Rows are points. A path goes straight from each point to the next, and from the last back to the first. The post is the endless flat space through its rows: a point in 2 columns, a line in 3, a plane in 4, and so on, so that a path can go around it. How many times does the path go around the post? Going back the other way cancels.
In the rows, 128 means zero.

Post (2 x 3)
[[110  86 136]
 [143 138 124]]
Path (26 x 3)
[[145 182 114]
 [ 97  94 149]
 [138 126 177]
 [117 120 138]
 [ 83  95 170]
 [107 113 186]
 [ 98 123 133]
 [108 136 144]
 [135 114 160]
 [145 115 152]
 [105 115 177]
 [102 113 135]
 [100 109 110]
 [138 110  89]
 [136 101 100]
 [ 92  62 124]
 [ 82 118 140]
 [121 134 155]
 [100  89 153]
 [ 96 109 135]
 [110  98 114]
 [118  80 121]
 [144 114 133]
 [142  68 138]
 [114  36 106]
 [119 107  98]]
Times around: 0

Post (5 x 6)
[[135 153 146 153 147 124]
 [156 189  78 115 120 180]
 [ 80 110 179 152 142 156]
 [137 145 128 143  96 129]
 [136 129 137  77 106 142]]
Path (33 x 6)
[[142 140 134 170  91 179]
 [144 181 137 130 100 152]
 [ 97 188 133 122 161 135]
 [103 136 128 122 146 137]
 [147 144  98 110 118 107]
 [122 161 121 120 102 113]
 [ 97 183 162 135 132 126]
 [135 157 177 150 116 136]
 [106  98 174 185 106 153]
 [157 134 130 178 156 129]
 [105 122 159 147 141 114]
 [ 95 149 121 146  93 140]
 [115 233  97 161 122 201]
 [142 142 156 160 108 123]
 [139 127 143 109 112 158]
 [152 107 133 157 102 106]
 [ 97 146 129 154 159 174]
 [128 196  97 135 127 145]
 [115 178 145 124  83 151]
 [136 134 154 114  94 134]
 [165 158 117 145 136 161]
 [136 119 101 152 103 139]
 [111 156 111 153 125 167]
 [ 87 163 147 135 141 108]
 [106 184 127 113 134 209]
 [138 164 149 175 147 167]
 [133 147 123 112 160 191]
 [158 105 127 139 103  78]
 [109 126 130 106 101 117]
 [ 94 169 123 127 117 162]
 [113 159 140 177  88 138]
 [138 155 148 107 125 198]
 [157 113 140 131 132 158]]
Times around: 4

Post (7 x 8)
[[111 120 116 156  95 132 157  99]
 [136 116 163 103 126  91 147 186]
 [118 125 126  98 105 129 111 115]
 [110 140 119 128  89 155 132 135]
 [129 165 119 117 154 147  89  69]
 [100 129  88 147 130 151 123  86]
 [129 132 140 166 148 123 103 131]]
Path (24 x 8)
[[105  86  89 101 145 127  94  41]
 [120 141 139 120  95 173  88 171]
 [169 144 152 199 131 130 124 148]
 [134 111 110  98 149 138 130 135]
 [136 136 103 169 118 165 157 104]
 [135 196 137 131  90 202  12 125]
 [ 71 116  73 113  92 138 144 143]
 [118 118 142 136 182 108 136 115]
 [123 153 147 133  84 162 143 119]
 [138 121 140  90 104 145 137 149]
 [149 132 122 163  94 136  79  75]
 [102 133  94  58 144 118 126  97]
 [ 88 131 136 100 122 132 145 153]
 [141 122 177 123  88 121  80 133]
 [129 140  91 154 111 159 131  87]
 [159 129 146 129 116 118 173 154]
 [105 108  88 157 120 105 116 119]
 [ 84  88 106  76 143  77 141 111]
 [113 127 174  82 112 113  91 123]
 [153  99 160 152 131 115 136 169]
 [125 134 101 179 156 148 111 110]
 [119 131 133 110 109 107  78 145]
 [106 166 123 123  90 176  86  98]
 [117 106 127 142 127 139 142 110]]
Times around: 4

Post (10 x 11)
[[116 134 104  84 133 138  59  92 110 164 149]
 [108 131 126 177 113 149 196 102 143 145 142]
 [126 126 113 129 143 134 133 135 132 113 114]
 [110 145  83 139 135 114 159 100 155 106 140]
 [151 137 154 161 115 101 155 107 132 130 140]
 [124  73 119 126  92 136 130 134 168 195 125]
 [124 119 126  86 160  87 101 113  85 102 158]
 [ 79 134 118 156 113 119 118 131 121 168 116]
 [124 139 121 117  85 114 184 106 119 171 135]
 [150 145 110 165 168  99  89 128  87  84 152]]
Path (28 x 11)
[[137 103  96 142 130  97 161 119  99  91 142]
 [167 171 100 150 121  89 133 113 101 120 126]
 [148 144 119 139 166 102 106  91 115 137 150]
 [122 105 117 158 126 148 161 117 108 150 133]
 [151 142 120  93  99 169  55 104 118 161 117]
 [105 181  96 157 115 128 145 140 154 104 132]
 [118 144  67 190 159  86 118 124 124  97 170]
 [151 107 113  91 112 136 101 106 143 194 107]
 [103 148 130 132 121  98 157  58  74 146 164]
 [ 50 114  96  93 113 157  50  91 159 191 121]
 [170 120 132 104 120 153 141 113 121 123 157]
 [ 84 152  98 102  79  91 108  78 171 174 131]
 [169 139 134 140 100 128 123 170 152 119 123]
 [ 99  94  97 110 149 125  83 131 151 144 140]
 [128 112 165 127 120  99 144  98 162 176 101]
 [ 88 171  82 147 112  87 175  84 144 122 109]
 [114 145 145 154 136 109 118 141  89 109 116]
 [ 80  86 136  97 103 110 170 133 130 157 138]
 [ 63 147 155 129 157  90 168 144 130 106 130]
 [116  91 121 130 141 162 124  85 143 199 156]
 [123  71 102 122 130 128 140  97 172 134 132]
 [126 105 119 154 105 101 141  88 204 133 146]
 [123 154 128 172  96  88 140 164 115 128 123]
 [163 192 122 137 110 109 143 138 114 148 130]
 [126 148 126 182 153 134 124 101  68 161 135]
 [157  79  69  81 148 107 130 160 105 124 142]
 [120 168 116 118 125 105  77 106 116 158 154]
 [ 91 149 133 164 119 159 115 106 140 132 139]]
Times around: 3

Post (13 x 14)
[[126 100 118 154 104 121 145 127 146 113 167 129 122  75]
 [170  94 138 140 116 125 105 142 120 145 125 134 153 138]
 [ 84 138 144  78 128 118 169 124 122 187 143 126 102 138]
 [ 98  96 160 105 127 132 135 102 126 124 127 133 109 146]
 [ 82 111 133 115 140 136  92 129 119 127 146 109 102 131]
 [104 145 166  73 124 109 174 126  89 141 158 125 130 114]
 [118 117 114 144 123 138 132 140 123 100 129 129 133 131]
 [110 111  90 137 176 142 179  80 141 151 128 122 134 147]
 [130 126 121 144  70 155 118 105 122 146 127 121 135 124]
 [100 153 130 139 112 142 127 109 180 146  95  96 140 127]
 [168 116 106  82 168 103 134 128 125 156  67 105 141 140]
 [125 176 130 115 111 138 104 111 171 142 121 115 106 133]
 [160 131 149 159 132  90 116 102 143 141  92 128 146 125]]
Path (28 x 14)
[[138 119 124 133 154 119 135  75 145 131 101 108 124 173]
 [112 141 130 100 130 121 126 125 111 158 114  84 106 108]
 [ 84 129 160 144  75 149 124 152 154 154 121  95 158  94]
 [132 104  94 127  88 128 136 134 142 123  86 124 130 102]
 [159 127 142 134  46 100 103  83 160 103 114 145  88  84]
 [131  89 132 139 123 125 140 100 136 107 186 152 101 151]
 [ 88 143 157 130 125 128 114 134 102 163 113  73 140 115]
 [151 188 145 120 131  95 169  92 107 125 128 129 139  89]
 [140 176 123 113 120 125 118  79 140 172 130 134 138 111]
 [ 80 107 133 168 100 108 140 147 128 116 172 142 155 116]
 [ 83 173  78 112 171 134 100 114 109 122 106 112 112 215]
 [127 130 103 103 162 129 162 138 129 153 186 149 126 169]
 [ 89 149 154 162 127 105 183 138 142 128 152 116 157 145]
 [121 140  88 100 160 180 145 120 126 190 173 105  96 133]
 [127 166 115 157 135 133 182 119 132 155 111 124 160 111]
 [151 150 114 159 144 146  61  82 120 166 118 136 166 163]
 [147 131 116 137 158  99 172 130 163 163 142 143 186 162]
 [104 156 151  94  64 118 156 145 166 148  98  90 125 124]
 [160  74 138 132 140 143 154 111  88  99 128 158  86 176]
 [117 143 141  78 134 120 119 133 123 163  97 107 117 119]
 [ 92 163 143  97 160  81 168 167 129 140 159 141 118 102]
 [ 94 129 182  79   7 140 101  79 142 145 115 114 125 131]
 [142 133 154 156  96 103 154  91 149 144 178 139 135 122]
 [119 119 151 131 132 127 167 137  96 163 163 144 121 142]
 [136 141 100 126 126 153 170  92 129 196 137 101 122 115]
 [104 105 144 179 169 111 119 128 131 129 107 125 151 119]
 [143 154 127 125 121  96 170 172 151 165 157 139 156  93]
 [112  88  98 129 107 105 160 163 111  98 134 116 171  90]]
Times around: 5
